Each row of a before or after table is a point. The points were changed in one or more steps. Then noise was added and the rows were shuffled. The steps act on columns, c1 being the first. What was done? A step turns or swaps two columns, mirrors them in a line or flattens them onto one, adds a multiple of one to another, or multiplies or shifts one. Angles are multiples of 10 degrees, from the lower column toward the higher: turns from -170 to 170, lines from 10 to 170 but not 90. Use the fewest steps. Two steps may share a column if one is a turn and the other turns, adds or multiplies; they go together, in the order done. Otherwise the lowest column goes first.

Before (11 x 3):
[[ 46  44  22]
 [-19 -36   3]
 [ 47  39 -14]
 [-48  37  50]
 [ 15  -6  -3]
 [-12  31  -9]
 [-60  33   6]
 [-12  19  52]
 [ 42  58  23]
 [ 31 -34 -16]
 [ -2  -9  55]]
After (11 x 3):
[[ 43 120   8]
 [ 32  10  -5]
 [-60 -56   6]
 [-10   1  24]
 [ 16  17  -2]
 [ 46 110  -3]
 [ -9  14  -6]
 [ -2 -14  22]
 [-47 -37  22]
 [ 44 113  10]
 [-21 -63   2]]
Steps: add 1.5 times c1 to c2; multiply c3 by 0.4

Before (9 x 6):
[[-36 -18  -8 -33  -2 -66]
 [ 13 -42 -10 -57  -3 -33]
 [-31 -35 107  -8   8  54]
 [ 32 106  50  -1  68  -5]
 [  1 -31  30  15  20  61]
 [  3 -30   6  18   1 -52]
 [ 30 -26  23 -26 -16   8]
 [ 38  17  33  14 -14  37]
 [ -3  33  -9  15 -13  36]]
After (9 x 6):
[[ 114   -2   20   13   39  -12]
 [   8    5  -37   19  -52    0]
 [  37  -87    2  -56  -33   -2]
 [-110  -47    4  -33  -67   -1]
 [   3  -22  -23   14   61   18]
 [  94    9  119   -1   -5   67]
 [ -93 -120   29   -7   55    8]
 [ -10   44   12   15   37  -13]
 [  91  -67    7  -24    8  -17]]
Steps: multiply c1 by 3; add -1.5 times c4 to c3; turn c2 and c3 by 60 degrees; swap c5 and c6

Before (14 x 11):
[[ -7   6  21  20   4  11  15 -39  15   6  28]
 [-14 -10  22 -21 -20 -33  -8   3  34 -26 -20]
 [-19  30   5 -18  19  -1  32  16 -47  15  43]
 [ -9  -4  47  11 -20   9  -6  -5   3 -16 -11]
 [  3 -56  44  15  -1  13  11 -11   9  46 -11]
 [ 11  11 -16   8 -25  13   4  46  -6  -1 -26]
 [ 49 -22 -19 -41 -11 -16  21  24  43 -19  11]
 [ 34 -43  30  14 -54   4 -17  35 -44  -1  55]
 [ 31 -51   7  15  -4  32  32   0 -46   7   1]
 [-17  -7 -27 -16  36  38   1   4  51 -38 -33]
 [-12  -4  11  28  36  28  17  25   0  10  -7]
 [ 16  12  37 -26   2   8 -18 -14  21  -8   5]
 [ 22 -29  14  25  31   5  -6  -6  26 -24 -33]
 [-27   4  -2 -31  38 -30  -7 -59  25  51   8]]
After (14 x 11):
[[  10   20  -15   -5   23   34   -3   31   10  -23  -26]
 [  12   26   42    6  -14  -51    9    7   16 -110  -10]
 [  54   35  -17   45   19    1  -17   -2  -38   36   10]
 [   1  -20   40   23    2   -1  -24    1  -27   20    5]
 [ -14   -2  -26   49  -21  -10   14   38  -18  122  -37]
 [ -10   -8   49    3   25   -7   -1    8   11   23   -9]
 [ -20   16   22   33   28    5    4  -29  -21   43  -16]
 [  18   51   30  -46   49  -10  -35   15   15  -45   55]
 [  11   14   12   26  -21  -28  -17    4   23   82  -32]
 [ -27  -34   -4   23  -54  -25   13  -49  -32  -88    8]
 [  41   26   10  -43    4  -48    2   30   17  -20    2]
 [   1   12   11   -3  -40    4   20   33   26    9   -9]
 [   6   -8    6  -49  -24   32   35    2  -22  -17   46]
 [   4  -37   20   17   -7  -25   16   -6   22  -13   28]]
Steps: turn c1 and c7 by -40 degrees; turn c6 and c8 by 70 degrees; turn c2 and c6 by 130 degrees; swap c4 and c9; turn c5 and c10 by 160 degrees; multiply c10 by 2.5

Before (14 x 14):
[[  2 -28  29 -40  -4  30  21   9 -14   3   3 -16 -28  -3]
 [  5 -10   3 -18  29  24 -17  46 -43  21  -5  -4 -20 -21]
 [-24  30  -3  10  12  29  16   5  28   4 -28  29 -27 -40]
 [ 42 -20 -10  -9  -2 -24  -3  14  14  35  63 -23 -10 -34]
 [ -5   6   9  25  15  16  35  -3   8  11  11  15  25 -33]
 [-12  46  11 -60  36  54 -15  28 -19   3  -1   2 -13  -6]
 [ -6  21 -19  22   9   7   2  -9  19 -27  -6 -20  10 -32]
 [-11  25  24 -15  11  63 -12  44 -23 -24  12  16 -37  10]
 [ 59  10  17  20  -2 -36  15  16   9  26  13 -28   2 -23]
 [  7  21  -7  -2  11 -21  18  12   5 -23  -2  33   8 -53]
 [-40  33  25 -24  57  26  -4  24 -19 -16  16  -2 -49   2]
 [ 22   2  -7  -7 -33 -27  19  22 -37  46  34 -24 -10 -30]
 [ -1  20  40 -29  23  50 -25  -1 -40   0  16  -9 -38 -34]
 [ 11  32 -30  28  33  16  36 -25   6 -20 -12  33 -18 -13]]
After (14 x 14):
[[ -8  19  39  13   6  10   2 -44  22 -27  -5 -20  -6  55]
 [ 41 -20  34   5  -2 -12   0  32  12  36  61 -24  25  61]
 [-13  46  -7 -31  34 -17 -14 117 -19  -1  -1   1 -54  11]
 [ -3   1  13  16  17  24  35 -39   9   9  10  15 -18  65]
 [-24  28  26  12  14 -26  16  -2  30   2 -28  29 -31  74]
 [ -3  21 -13 -23  24 -35 -27  37 -41  -1  17  -8 -48  74]
 [ -9  26 -29  17   9 -38 -15  86 -21 -24  12  15 -62 -10]
 [ 60  12   1  27  -1   2  16   0  12  26  13 -27  33  48]
 [ 24   1  27  10 -31 -11  17  44 -39  45  33 -24  26  52]
 [  8  18  41   9  11   8  19  20   5 -21  -3  33  21  99]
 [  3 -27 -26 -24  -4 -27  21  63 -13   2   4 -15 -31  17]
 [ 13  32  36   6  31 -15  34 -75   8 -20 -10  33 -17  12]
 [-42  34 -23  -1  57 -49  -6  67 -19 -14  17  -4 -28   5]
 [  3 -10  15  16  28 -20 -15  96 -41  23  -3  -6 -25  41]]
Steps: multiply c14 by 2; turn c3 and c14 by 160 degrees; turn c4 and c8 by -40 degrees; multiply c8 by 2; turn c6 and c13 by -90 degrees
